Each wall is flat, endless, passes through zero and stands at right angles to its row. A trip goes straight from one point to another. Which walls does it cross, in order?
(in the rows, 128 means zero)

Walls:
(1): [177 167]
(2): [ 63 164]
(3): [106 206]
Trips:
[78 95] to [ 67 162] -> 3
[136  73] to [138 104] -> none
[127 184] to [182 115] -> 2, 3
[125 136] to [157 130] -> 2, 3
[164 110] to [46 58] -> 1, 2
[148 152] to [195 144] -> 3

Walls:
(1): [149 108 113 122  71 124   7 160  94 125 112]
(2): [149 157 165 146 111 152 138 127 160 108 181]
(3): [129 145 167 144 122 187 114 137 141 109 132]
(4): [128 184 159 157 118 143 125 220  30 108 212]
(5): [198  76 107 107 103 140 133 173 148 117 151]
Trips:
[109 137  92  43 128 203 145 119 139 186 116] to [ 88  98 177 118 108 121 127 218 134 185 174] -> 4, 1, 2
[127  55 109 148 156 165 145  92 161 159 114] to [ 84 121 123  74 165  94 118 139 142 100 165] -> 5, 4
[109  57  78  79 128 102 111 109  96 109 186] to [133 123 110 151  94  97 150 130 112  71 109] -> 4
[ 72 179 143 151 149 111 173 127 113 155 163] to [200 130 168  96 119 100 101 107 182  95  88] -> 3, 4, 5, 1
[196  83 138  92 104 100 150 111 110  87 113] to [180 128 132 116  85 134 105 143  97 218 121] -> 4
[127  98 142 165 147 121 101 146 158  88 147] to [202 118 134 135 123 123 190 178 154  71 118] -> 1

Walls:
(1): [ 92 117 106 146 133 122 140 181  90 161 158 153 178 177 157 115 139 131
 129 157 132 143 108 101 132 181  92  90 168 124 113 140]
(2): [ 98  86  91 100 122  93  92 139 126 175 153 132 131 115 136 175  91 168
 126 102 135  53  93 141 102 168  88 121  89  20 146 140]
(3): [148  65  84 153 152 168 137 120 132  58 125 122 191 133 161 133  95 170
 180 141 139 172 100 112 123 152 122 145 116  86 114  93]
(4): [166 167 138 141  95 108 141 110 154 154 168 185  51 134 175 133  93 104
  92 116  79 128 181 113 134 164 124 151 188  98 118 198]
Trips:
[149 168 145 108 141 140  75 103 174 104 141 170 143 121 139 101 110 115
  75 176 108 115 131 139 113  91  75 168 140  91 106 167] to [136 134 160 123 167  59 137 120 147 126  86 103  95 121 161 158  70 118
 171  44 155  98 161 135 138  59 150 143 118 169 130 163] -> 2
[114  79 125 117  98 169 143 199 198 122 117 163 161  96 143 119 109 164
 132 169 141 202 189 120 130 169 133 194 123 150  29 144] to [129  51  65 101 157  98 138 180  85 137 116 130 148 141 153 117 153 177
 123  99 167 134  82 135 146 113 106 137 154 149  87 249] -> 2, 4
[108 109 139 145 132 139 222  81  85  99 117 170  82  93 125  56 115 176
 155  81 136 157  88 100 106 108 122 150 143  63 157 131] to [130 106 119 180 141 121  71 129 125  75  86 170 129 117 124 149 147 133
 141 122  98 170 133 110 112 170 123 175  83 158 122 177] -> 2
[112 132 161 106 146 150  89  20 133 173 164 121 137  66  88 136 177 109
 159  97 113 104 159  83 145 114 111 128 146 159 112 142] to [ 74 129 121 121 161 131  68 130 138 151 174 133 130 134 149 122 176  89
 179 132 136 166 121 134 113 156 142  84 157 144 213 164] -> 1, 4, 2

Walls:
(1): [ 94 161 176 136  87 145 126 163 135 105 159 161 144 116 138 130 135 135
 104 129 142 115 138 104  97 140 220 171  61 141 135  88 160 121 124 119
 165 105 150 114  84 164 137 137 129  85 145 137]
(2): [122 159 104 130 118 130 133 113 146 124 172  72  74 141 110 114 187 134
  79 138 185 145 128 158  70 126 189 137 161 160 134 140  82  69 129 154
 100 177 126 111  69 161 155 120 130 135 128 175]
(3): [185  99 181 163  59 167 147 111 133 142 129  78 119 146  72 150 135 154
 147 143 185 140 108 115 151 115  60  94 137 100 161  84  22  93 163 150
 103 126 167 124 134 153 139 193 107 190 170 165]
(4): [120 146 130 176 146  66 171 103 106 216 167  62 166 162  89 203  75 154
 166 199  94 159  91  90 146 127 132 144 126 128 149 172 126 102 186 167
 119  94 122 147 189 146  80 131 115 120 123 110]
(5): [113 122 116 186  98 181 169  82 112 100 121 203 156 114 108 125 168 123
 143 175  94 147 139  90 171 124 126 126 106 149 140 164 129 141 160 170
 168 131 121  81 140 137 108 156 113 161 161 164]
(6): [ 80 140 189 169   7 124 134 123  85 138 137 144 178 145 139 143  93 170
  92 152 147 116  99 115  75 150  89 159 175 100 166 133 186 111  87 183
 137 217 164 173 140 144 131 235 133 171  71 189]
(7): [155  88 105 137 160 174 163 103  96 163  91 134 135 131 124 125  69 128
 111 147 140  79  95 162 122 155 152 156 116 147  98  80  95 112 120 102
 100 169 109 142 103 149 197 181 130  73 119 187]
Trips:
[ 80 139 159  98 109 150 120 128 146  95  89 136  57 119  85 158 166 133
 216  84 115 111 105 139 140 195 125 220 149 124 160 160 142 125  78 142
 146 113  57  89  93 144 130 109 104 130 120 106] to [125 123 151 130  77 111 115  79 104 103 159 107 145 133 106 151 141 158
 164  52 136  50 124  74 114 162 168 151 127 160 158 145 172 136 176 142
 106 134 165 141 123 202 172 140  65 103 137 140] -> 6, 3, 4, 7
[101 127 106 149  85 147  71 142 148  96 128 143 121 130 161 102 101 131
 111 118 137 161 126 159 123 111 152 124 152 107 144 123 159 122 104 159
 122 124 131 181 114 145 132 147 146 160  82 146] to [ 98  94 124  90 161  72  90 180  99 134  73  62 179 144  96 140 148 139
 164 193 159 164 134 144 121 117 173 140 139 151 102  66 159 171 113 152
 105 141 143 154 113  57  63 110  51 164  94  70] -> 1, 2, 4, 6
[103 160 125 157 148 164  92  85  82 166 154 122 133 155 144 147 120 178
 131 174 141 100  70 171  99 176 116 197 219 137 152  52 159 157 145  84
 174  79 130 154 164 118 172  74 159 142 145 142] to [159 111 150 126 113 109 116 124 144 127 120 155  99  56 159  75 152 140
 142  82  78 126 142 130 134 118 182  82 112 128 154 169 162 110 115 125
  94 114 120 191 102 129 109 169 102 140  92 101] -> 4, 7, 6
[164 120 120 120 169 125 156 160 162 105 122  80 134 101  41 158 149  36
 120 134 131 108 185 142 135 168 102 104 127 148 108 122 156 131 160 155
 105 153 131 111  99  64 147 145 172 144 125 125] to [100 147 146 124 158 118 144 125 106 129  86 117 113 133 182 154 164 127
 161  72 113 125 141 163 132 150 128 131 111 140 190 147 121  78 144 155
  88 124 143 101 112  48 112  93 139 137 107 113] -> 7, 3
[101  55 101 117 143 157 100  99 108 116 141  91  86 176 199 150 193 100
 112 118 137 185  97 142 100 117 140  98 129 118 153 124 120 156 121  47
  73 145 120 163  73 143  92 143 173 130 125 187] to [109 118 148 135 138 114 112  90 134 135 121 152 152 146 110 117 162  49
 122 159 154 130  37 141 126 146 178 128 114 113 149 140 155 159 138 143
 130 134 114 148 112 125 134 179  76 138 138 111] -> 6, 3, 1, 5, 4
[124 121 133 141 142  90 176 113 160  67 171  85 168  92 135 126 174 164
 139 135 102 174 201 143 115 111 144 114 110 136 157 118  81 124  99 121
 117  98  97 134  94 115  64 110 141 178  88  67] to [ 78 135  98 127  96 131 105 165 127 129 118 109 149 133 119 144  90 178
 104 105  91 127 141  91 127 123 113 105 105 100 125 130 114 150 132 126
 133  90 145 179 166 110 125 110 150 152  57  89] -> 5, 2, 6
[190  45  74 113 143 160 114  78 116 115 107 113 136  88 182 152 168 126
 143 108 150 194 124  76 147 196  89 121 177 174 131 158 153 117 146 104
 141 128 151 111 137 138 121 144 122 119  57 181] to [156  86 167  69 135  49 175 146 119 150 151 163 166 129 113 113 110 115
 128 109  89 115 180 147  77 125  99 125 144  83 125 128  68 155 126 102
  84  83 124 153 142 108 164 107 148 191 175 133] -> 6, 5, 7
